Every row gives one point. Each copy is the shape, with its points in the same order, turned, moved and blurred by noise. Say if it was mirrored as well.
In the rows, zero is written as 128.

Shape:
[[120  89  75]
 [166 158 177]
 [106 134  46]
 [163  91 124]
 [147 128 182]
 [119 137  98]
 [119 133 112]
 [170 162 176]
 [ 82 159 108]]
Copy 1 (9 x 3):
[[ 93  93 141]
 [210 143 129]
 [ 79  91  84]
 [147  94 168]
 [178 156 156]
 [117 122 107]
 [123 134 111]
 [217 147 119]
 [105 158  93]]
Copy 1 is: only turned
Copy 2, 9 rows:
[[ 79 114 105]
 [170 183 177]
 [ 87 136  53]
 [ 93 134 160]
 [166 142 182]
 [125 145 106]
 [132 139 119]
 [170 181 178]
 [156 134  81]]
Copy 2 is: mirrored

Shape:
[[188 128 114]
 [171 102  94]
 [104 158 123]
 [100  91 167]
 [118 182  71]
 [113  90 133]]
Copy 1 (6 x 3):
[[203 119 115]
 [179 146  86]
 [127 150 156]
 [ 91  95 104]
 [159 199 164]
 [125 119  96]]
Copy 1 is: only turned
Copy 2 (6 x 3):
[[ 98 131  64]
 [ 79 103  92]
 [167 105 117]
 [125 159 174]
 [168  56  81]
 [110 125 154]]
Copy 2 is: mirrored
Copy 3 (6 x 3):
[[127 164  99]
 [137 123  91]
 [110 117 179]
 [199 115 186]
 [ 63  98 142]
 [172  98 151]]
Copy 3 is: only turned
Copy 4 (6 x 3):
[[123 152  91]
 [109 129  80]
 [106 122 177]
 [171  94 162]
 [ 42 134 153]
 [141  90 129]]
Copy 4 is: only turned

Shape (7 x 4):
[[ 99 167 151 117]
 [196 118 138 102]
 [136 157 142  77]
 [ 94 169 145 155]
 [201 145 133 125]
 [119 107  65 146]
 [134 105 121 172]]
Copy 1:
[[100 108 133  67]
 [187 132  91 115]
 [134 133  97  60]
 [ 88  83 148  89]
 [181  98  88 116]
 [ 84 130  89 165]
 [121 112 138 159]]
Copy 1 is: mirrored
Copy 2:
[[145 144 125 172]
 [117  74 196 132]
 [109 123 161 179]
 [173 140 108 167]
 [143  58 183 152]
 [120  77  82 106]
 [167  91 118 101]]
Copy 2 is: mirrored
Copy 3, 7 rows:
[[138 132 157 193]
 [100  53 171 130]
 [ 91 103 161 181]
 [172 129 144 193]
 [128  36 170 146]
 [141  94  68 140]
 [172  96 121 125]]
Copy 3 is: mirrored
Copy 4:
[[124 133 154 133]
 [170 167  68 161]
 [164 167 144 154]
 [ 95 125 146 122]
 [143 178  64 157]
 [142 165  98  48]
 [120 121  77  87]]
Copy 4 is: only turned

Shape (11 x 6):
[[118 189 119 118 163 190]
 [138 155 121 129 141 155]
 [106 118 155 178 143 116]
 [191 188  85 152 156 175]
 [113 141 124 195 119 145]
 [171 149 150 179 156 126]
 [183 122 159 140 111 206]
 [182 119 106 126 105 123]
 [125 111 109 123 167 135]
 [ 88 128 161 131 172 149]
 [171 201 119  93 182 114]]
Copy 1:
[[200 185 101 141 162 132]
 [152 164 100 138 126 122]
 [107 103 132 116 159 117]
 [155 214  65 125 135  76]
 [140 111 101 104 151  90]
 [ 91 168  87 114 153 104]
 [129 132  19 166 127 129]
 [111 150  90 138  73 104]
 [128 155 139 169 130 111]
 [144 129 135 151 175 154]
 [138 249 122 120 121 147]]
Copy 1 is: only turned
Copy 2 (11 x 6):
[[147 176 113  96 209  80]
 [137 161 110 121 160 103]
 [135 117 142  86 109 137]
 [174 193  96 125 148  48]
 [177 134 158 107 122 102]
 [135 152 112  86  91  86]
 [109 125 111 167 143  57]
 [135 173 100 169 103 124]
 [158 137  87 115 151 146]
 [127 115 112  76 179 138]
 [121 232  75  83 149 106]]
Copy 2 is: mirrored

Shape:
[[121 103 150  97 187  98 112 127]
 [155 108  76  57 148 157 138 111]
 [134 149 105  82  94 157  81 105]
 [147 151 182  90 141  63 187 194]
 [135 129 119 113 127 111  88  82]
 [110 120  93 150 181 158  83 152]
 [158 199  92 122 159  67  84 111]
 [ 80 130 159 166  79  95 162 105]
 [175 181 195 151 112 144 134 146]
 [ 65 166  78  85 170 103 167 106]
 [115  98 162 157  95 155 193 185]
 [ 85 132 143 164 158 104 156 188]
 [114 183 152 116 122 131 125 202]
 [140  84 139 120 124  95 148 129]]
Copy 1:
[[155  90 150 126  95 124  95  81]
 [187 135 114  76 139  90 103 144]
 [ 94 146 126  87 140  81  89 150]
 [131  93 167 130 155 166 202  65]
 [101 111 107 107 102 109  85 136]
 [151 159 169 137  52  90 102 136]
 [ 88  93 138  59  52 136 141 145]
 [ 72 147  96 187 133 177 120 111]
 [ 77  87 166 170 142 109 174 161]
 [156 160 142  81 108 205  96 135]
 [138 169 133 213 157 124 173 109]
 [136 157 170 178  88 163 156  91]
 [ 95 156 204 134 133 123 171 117]
 [141 116  93 147 126 121 134  89]]
Copy 1 is: only turned
Copy 2 (14 x 8):
[[154  91 143 130 142 125 173 145]
 [ 99 125 155 118  74  95 139 195]
 [ 91 117 111  53  78 123 130 137]
 [225 156 132 110 175  71 118 139]
 [101  87 133  95 119 136 126 116]
 [ 79 142 149 112 126 125 214 115]
 [102 101 189  48 187 107 122 117]
 [142 156  77 134 157 159  85  82]
 [180 157 154  65 103 118 119  50]
 [103 159 146 116 175 161 125 201]
 [168 211  84 155 104  96 141  83]
 [147 176 124 139 182 113 185  93]
 [159 188 118  55 150  92 166 111]
 [146 113 117 146 129  92 123 118]]
Copy 2 is: only turned
